Each wall is flat, endless, passes through zero and stands at right angles to its row. A trip goes straight from one point to another. Which walls does it cross, in order?
In the rows, 128 means zero.

Walls:
(1): [ 91 123 127]
(2): [119 122 125]
(3): [126 141 160]
(4): [127 113 106]
(5): [103 157 120]
(6): [ 99 123 108]
Trips:
[117 108 106] to [ 92 106 111] => 5
[ 61 104 106] to [101 115 173] => 3, 4, 5, 6
[184 114 195] to [115  89  83] => 4, 3, 2, 6, 1
[128  61 153] to [ 88 163  85] => 6, 5
[131 158 146] to [ 90 162 159] => 1, 6, 2

Walls:
(1): [ 73 226 108 123  84 124]
(2): [117 174 133 152 119 141]
(3): [119 125  97 121 143 143]
(4): [155  71 124 102 133 171]
Trips:
[166 133 140  95 141 138] to [152 169 116  89 141 190] => 3, 2, 1
[150 156  91 163 172 117] to [139 141 128 115 129 124] => 3
[118 163 144  89 127 140] to [129 146 120 122 107 158] => 3, 4
[120 114 182 137  63 152] to [106 133 167 125  71 146] => 4
[176 155 125 115 143 177] to [180 162  98 152 193  97] => 4
[127  81  91 160 168 137] to [144 154 140  77 134 156] => 1, 2
[173 145 142 127  88 106] to [ 63  81 149 139 145 171] => 1, 4, 2, 3

Walls:
(1): [109 125 121 131 128 203 126 127 111]
(2): [132 130 101 111 199 168  87 113 150]
(3): [154  94 155 139 176 146 117 152  74]
(4): [113 135 109 154 187 110 149 115  83]
(5): [100 184 106 106 142 137  88 165 102]
(6): [143 120 114 164 161 123 141 147 153]
(7): [147 147 101 144 166 150 160 150 141]
(8): [ 89 166 137  81 120 139 152 141 137]
Trips:
[141 140 121 160 168 132 143  84  78] to [125 112 133 130 106 118  97  77 183] => 7, 1, 3, 6, 4
[131 115 130 121 174 156  87  88  76] to [157 124 102 106  99 126  56  90  95] => 4
[112  86 147 152 182  45  63 105 182] to [124 128 108 136 135  77 124 138 133] => 3, 2, 5

Walls:
(1): [112 131 120 147 126 172  85 102  99 121 158 180]
(2): [152 102 130 158 103 110 140 108 135 105 125 134]
(3): [139 172 165 140 119  88 102 165 125 132  92 150]
(4): [155 130 140 158 114 105 156  95 195  94 151 112]
(5): [103  83 104 114 118 195 141 106 125  79 132 137]
(6): [169 126  93 202 101  83 134 116  85 149  94 196]
(7): [157  78 105 170 148  86 116 120 145 153 122 133]
Trips:
[115 156 122 136  91 118 128 131 156 126 108 116] to [142 106 102  88 104 120 162 165 128  98 124 114] => 6, 5, 3
[122 174 112 103 136 162 158 110 148 142 112 108] to [107  54 178 153 115  88 145  88 135 134 145 137] => 2, 7, 6
[148  88 154 116 111  95 103 118  94 105 102 128] to [ 43 121  95 112 148 192 176  86 108 150 143 117] => 5, 1, 3, 7, 6, 2
[125  66 200  91  89  91 123 110 124 142  91  89] to [140 130  89  64 115 144 139 108 174 149  69 179] => 4, 5, 7, 2, 6, 3

Walls:
(1): [152  87 104 103 133 168 151 109 142  99 127 144 105 134 149  84 127 100]
(2): [ 96 102 153 131 100  45 120 166 140 128 138  92 112 136  92 109 185 128]
(3): [112 128 129 134 125 144 153 130  98 110 145 145 148 125 212 130 127  92]
(4): [111 113 131 141 204  93  92 136 126 107 177 120 166 159 170 127 115  70]
(5): [122 163  63  83 136 115 154 139 118 114  90 135 119 130  71 198 133 155]
(6): [137 162  89 102  96 131 109 125 150 125  98 145  68  95 128 155 110 149]
Trips:
[133 118 166  86 159  95  87 150 110 116 114 145 120  82  85 124 137 144] to [ 97 124 123 174  93 135 170 145 115 140 117 168 166 111 108 135 152 126] => 6, 3
[137 162 122 192 132 166  77 143 138  98 139 185 108 170 121  89 116 128] to [ 80 160 111  95 138 194 127 143 165 171 105 128  88 121 190 145 108 164] => 3, 4, 5
[ 73 110 145 116 119 136  79  99 110  89  78 138 101 126  60 188 114 144] to [175 126 131 167 115 155 108 176 113  90 100 142 140 100 111 179 125 125] => 2
[121 105 105 128 167  83 118 119 166 103 182 155  74  96 124 140 176 137] to [134 112 166 122  90 129 144 123  86 107  79  95  74 169 154 123  83 117] => 5, 3, 4, 2
[125  89 120 185 142 143 124 132 148 153 164 182 144 109  76 130  62 132] to [ 56  88  93 103 168  91 146 181 134 126 166 107 122 125 117 146 104 154] => 5, 2
[117 132 124  98 128 170 120 153 175 144  96 164 136 134  54  64 147 147] to [119 136 190 120 139 152 166 163 127 140  95 143 159 159  73 108 136  95] => 6, 1, 5
[130 159 113 124 166 105 104 123 161  94  70 107 112 142 154  99 131 144] to [158 144 126  99 113 136 142 126 152 131 143 108 159 150  90 105  90 143] => 2, 4, 6
